Every row gives one point. Each copy is the shape, with its points in the same order, stretched, turned, moved and blurred by noise. Some copies are also mirrored. Which?

Shape (9 x 3):
[[-38  -4  24]
 [-44  -8  -5]
 [ 15 -20   8]
 [ 20  -5  -2]
 [  3  29 -13]
 [-27   9 -21]
 [-28   5 -18]
 [-36 -11   5]
 [  0  15  -2]]
Copy 1, 9 rows:
[[ 34  20 -17]
 [ 17  26 -29]
 [  2 -17  -8]
 [ -6  -9   0]
 [ -6  16  10]
 [  1  24 -21]
 [  2  20 -21]
 [ 25  20 -23]
 [  4   9   1]]
Copy 1 is: mirrored
Copy 2, 9 rows:
[[  9   1 -60]
 [ 44  21 -50]
 [-19  36   4]
 [ -5  22  19]
 [ 32 -17  18]
 [ 53   6 -17]
 [ 49  11 -21]
 [ 25  19 -47]
 [ 16  -6   4]]
Copy 2 is: mirrored
Copy 3, 9 rows:
[[ 19  25  47]
 [ 35   3  59]
 [ 15  15 -24]
 [ -6  -4 -21]
 [-30 -20  13]
 [  5 -16  45]
 [ 12 -12  48]
 [ 35  15  44]
 [-15  -7  11]]
Copy 3 is: only turned

Shape, 10 rows:
[[  1  17  -2  15 -41 -37]
 [  9  -7  -6   6 -54 -12]
 [ 15 -37 -26 -23  -9  -7]
 [  1  34  -8 -14  16 -35]
 [ 35  -5   9  47   6  14]
 [ 29   8 -37 -10  14  26]
 [-18  23 -11  37  29 -21]
 [  2   4  -8   5  16  29]
 [-37  14  -7 -25  25  11]
 [ 25  -4 -23  12  29 -10]]
Copy 1 (10 x 6):
[[  1  11 -30 -14  -3 -34]
 [  7   5  -5 -39   8 -29]
 [ 28  10  27 -24 -21  11]
 [  2  -6 -30  29 -38  -3]
 [ 35 -27   3  33  39 -34]
 [ 40 -49  -3  -2 -16  15]
 [ 28   8 -52  28   0  16]
 [ 17 -24  -6   4   8  25]
 [ -8   4 -23  -7 -25  60]
 [ 45 -14  -6  27 -11  -3]]
Copy 1 is: only turned
Copy 2, 10 rows:
[[ 13 -11   9  -3 -14  38]
 [  3  -2   6  21   0  36]
 [-23   5  15   5  16  15]
 [ 11 -11  18 -32 -16   0]
 [  4 -28 -47  -5  24  22]
 [-14 -26  -2   9   8 -18]
 [-13 -23 -25 -38 -24  14]
 [-11  -7 -24   3   1 -12]
 [-17  17   0  -9 -24 -23]
 [-14 -28 -11 -24  11   8]]
Copy 2 is: mirrored

Shape:
[[  1   5  -5  -1   8 -13  -2  11  49]
 [ -7   0  15   0  -8   9   2   0  19]
 [  8  -4 -11  14  -8  -7  20   5   8]
 [  1  -3  16  -2 -13 -12   8  13   0]
 [ -9  25  13   1  -9  15   5  10  -9]
 [ -6   7 -11   2 -14 -27   2   3 -18]
 [ -6  -5 -11  -1  10  -6   7   2 -12]
 [ 26   3  -4  -2   9   9   6  13   8]
 [ -3  -4 -11   7 -14  12 -24   4  -9]
 [ 29  48  -5   6  36   8   7  -4   3]
 [ 17   4  -8   3 -14   3  11 -46 -17]
 [-10  -3  39  31  -8  13 -23 -23  19]]
Copy 1 (12 x 9):
[[ 14  29   8  -8 -24  -5  11  15  22]
 [ 12  -3   7   3 -14  -3  -8  -3  12]
 [  1  14  10 -21  -2   9  -2   6  -3]
 [ 10   2   0  15 -10  10 -10   7  -9]
 [ 16 -22  -9  -3 -14  -3 -30  15  -8]
 [-15   7 -15   4  -5   1 -11  10 -21]
 [  6   2  -6  -8  12  -7   6   0 -13]
 [ 26  12   4 -16  15  11   0   7  10]
 [-14 -22  -8   2  10  -4  -2   7  16]
 [ 47  26 -32 -46  -3   1 -11  13   5]
 [  0  16  -3 -12   8   3 -23 -37  12]
 [ -4 -24 -23  10 -33   3   6 -20  35]]
Copy 1 is: mirrored
Copy 2:
[[ 31   6   5 -12  -8 -15 -11  -7  23]
 [ 22  -4   5   5   8  -2 -18   1   3]
 [  4  23   4   4  -4   0   1   3   9]
 [ 15  10  -2   5  -2  -6 -11   8 -10]
 [ -1 -18   3  18   7  -2   1   8  -6]
 [ -3  10 -11   9 -11   2  16 -17  -6]
 [  0   6  -1  -4  -6  12   2   4  -4]
 [ 10  15  16 -23   8  -3   0  25   3]
 [ 24   4  10  -3   8  18   8 -14  -8]
 [-22  -9  -1 -18  19  -9  31  30  26]
 [-21  17 -13  -5  33  11   9 -13   4]
 [ 36  -8 -10  18  36  11 -13   6   6]]
Copy 2 is: mirrored
Copy 3, 12 rows:
[[-20  15 -26 -19   4  -9 -42   7 -12]
 [  1   3 -13  -1  -6 -13   9  10 -16]
 [-20 -10   5 -21 -14   4  -1   6 -13]
 [ -4  -5   8  -1 -21 -15   4  -4  -8]
 [  6 -29   9  29  12 -22  22   0 -20]
 [ -8  -7  31  -7   7  -7   6 -19  -2]
 [ -2  -6  -4  10   2  10   6  -4  -4]
 [ 10 -15  -3  14  -1   0 -23  18 -10]
 [  3  14  24  14  18  -4  23  24   2]
 [ 32 -60 -12  19  46  -1 -35  -5  -3]
 [ 44 -15  21 -25  18  13  23  -5  -8]
 [ 16   6 -16 -28   2 -12  42  19  18]]
Copy 3 is: mirrored

Shape (18 x 12):
[[ 10  10 -22  15   7 -20   6   1   0   4  -3   5]
 [-12  12  -8 -14  12 -12   4   1 -13  -4  -1   5]
 [-16 -19  12  -1   0  15   5   5 -15  17  14  24]
 [  1  -9   9   1  -6   1   6 -21  20   4   0   1]
 [ 14  -7   4   3   4  -5 -13 -18   2   3   1  -9]
 [ 12 -12  -4  13 -16   0  19  -4 -22  -4  21   8]
 [-16  -1 -11  -2  -9   7  17  15 -23  -2  12 -25]
 [  2  -9  -1 -16   3 -20  -5  -5   9  12  15  -5]
 [ 11  18  12   5  12 -18   3  -4   8   6  -2 -10]
 [ 20 -11 -41  25 -23  12  16  -7   9  18   3   2]
 [ 10   0   1   3 -24  -1   2  -2  -4 -23  17  17]
 [-10  -8 -15  -8 -32  12 -16 -18  -5   5   0  20]
 [ -5   8 -18  -6   2  18 -14   5 -13  -2   6   0]
 [ 17 -13 -11   5   1   2   6  14  -8 -18 -15  14]
 [ -8 -17  12  20 -10  -3  -3 -15  31  -9  14   7]
 [  9 -20 -21 -22  -1 -10  19 -24  -2  -9   6   0]
 [ 16  16  -7 -21   0 -14  -7 -20   7  -7   9   6]
 [  2   5  -3  10  -2  -2   5 -15   3  -8  -8  24]]
Copy 1, 18 rows:
[[ 15  -6  12   2  12   7 -13  11  14  17 -21 -16]
 [  9   2  15  -8 -10  13  -8 -17  -3  29  -6  19]
 [  2 -15  -4  32 -39  -5  24 -25  36  22  11   7]
 [ 11 -14   1   1   2  -3  15   7  19  -8  21  24]
 [  4 -24 -17   6   6  15  12  12   0  -1   0  17]
 [-13 -28  -3  17  13  13   4  -8  60   3  -2  -5]
 [-32 -18  12  -2 -12  10 -20 -23   1   4  -5  17]
 [  1 -10   4   9  -3  10  13   0  -1   2 -26  34]
 [  7 -18  18 -14  13  11  18   8 -11  14   1  -4]
 [ 15  -8   5  39  14 -11 -24  12  42 -40  -2 -23]
 [-15   0 -25  -1  20  13   7 -16  54  -4   0   6]
 [ 16   9 -39  29   6 -16  -3 -31  20  -5  15  27]
 [  3   7 -11  15 -25  11 -11 -20  -5   2  -5   0]
 [-20  -5 -10  14  -2  24 -30  16  39  14   7 -12]
 [  0  -8 -24 -11  -7  -7  28   7  38 -12  -2  22]
 [  5 -17  12   7   9  20 -26   7  36 -12  -3  45]
 [ 15   2   1  -6  23  20   6  -4   6  -5 -10  23]
 [ 22   1  -7  -1   6   0   2  -5  35  14  19  -4]]
Copy 1 is: only turned
Copy 2:
[[ -9   3 -17   2  18   6  23   7  -6   1 -17  25]
 [  4  -3  11   5   1  -9  16  20  -2   0 -27   3]
 [  1  -8  -5   4  -9  12   6  42   8   4   3  -9]
 [ 12   3  12   8  14  -4  -3 -10  24   4  15  11]
 [ 20   3   1   0   9   8  -3  -8  -1   2   5  19]
 [  9  -3 -22  12 -11   1  27   5   2  -2   2  -9]
 [  8 -45  12  19 -14 -10  22  14 -18  -6  -8 -29]
 [ 10  -4   9 -19  13  -4   0   2  14 -10 -10  -6]
 [  1  16   7   4  12  -8  -7  -8 -11 -15  -1  11]
 [ -4 -22 -18   7  26  22  52  -8  -1  15  19  17]
 [ -1  18  -5  -7 -22  -8  17 -10  10   6   3   0]
 [ -3  -8  15  -1  -6  32  27  -1  25  27  -1   4]
 [  4 -12  15  -5  -8   9  30  19 -20   5  -4  12]
 [  1   9 -22  -4   4 -10  21  20 -16  26 -10  17]
 [  3  -3  -5  -1  -4 -10 -22 -11  38  -4  23  23]
 [ 35  -8   3   2  22 -19  29  -2  25  11 -14   1]
 [ 12  28  19 -17  10  -7  18 -16   9  -4  -9  12]
 [ -3  19  -6  11   4   2  13   3  14  14  -3  29]]
Copy 2 is: mirrored
Copy 3, 18 rows:
[[  9  -6  12 -15   4  29  13   1   1  13 -14  -5]
 [ -1 -10  19  -4 -16   6  -1  14  10  -6  -2  -7]
 [ -3 -18  -8   6 -20  -8 -12  -6 -10  -3  21 -22]
 [-15  -9   1   2  10 -11  16  -5 -11   8  13   3]
 [ -7 -13  -3 -11  20   1  -1  -7  -3 -11   5   7]
 [  7 -12 -11   7  13   5 -16   6   6  19  -1 -22]
 [ 12   6 -15  -2 -18   1 -13  31  13  11  -7 -12]
 [ -1 -16   0   2   5  11   8   7   6 -11  17   8]
 [  9   2  14 -14   7   8  16  -8  19   2   0   7]
 [ 12 -12 -12   1  12  15  10   0 -42  40 -18   6]
 [  1   1   7  21  24   2  -9   6  -5  11  -2 -21]
 [  4 -15  12  11  17 -22 -16  13 -48  -6   3  -9]
 [  3  -3   4  -1  -7   2 -14   6 -14  -7 -15   3]
 [ -8  -4 -10   3   2   3  22   2 -14  10 -23 -24]
 [-27  11  -6   5  24   8   7  -6 -11  15  28  -6]
 [-24 -30  -1  12  10  -7   7  20  -1   6   0   0]
 [  0 -15  26   8  19   4   3   0   1  -7  -6   9]
 [-12  -8  18  -3  11  -2  10  -6 -15  11   0 -13]]
Copy 3 is: mirrored
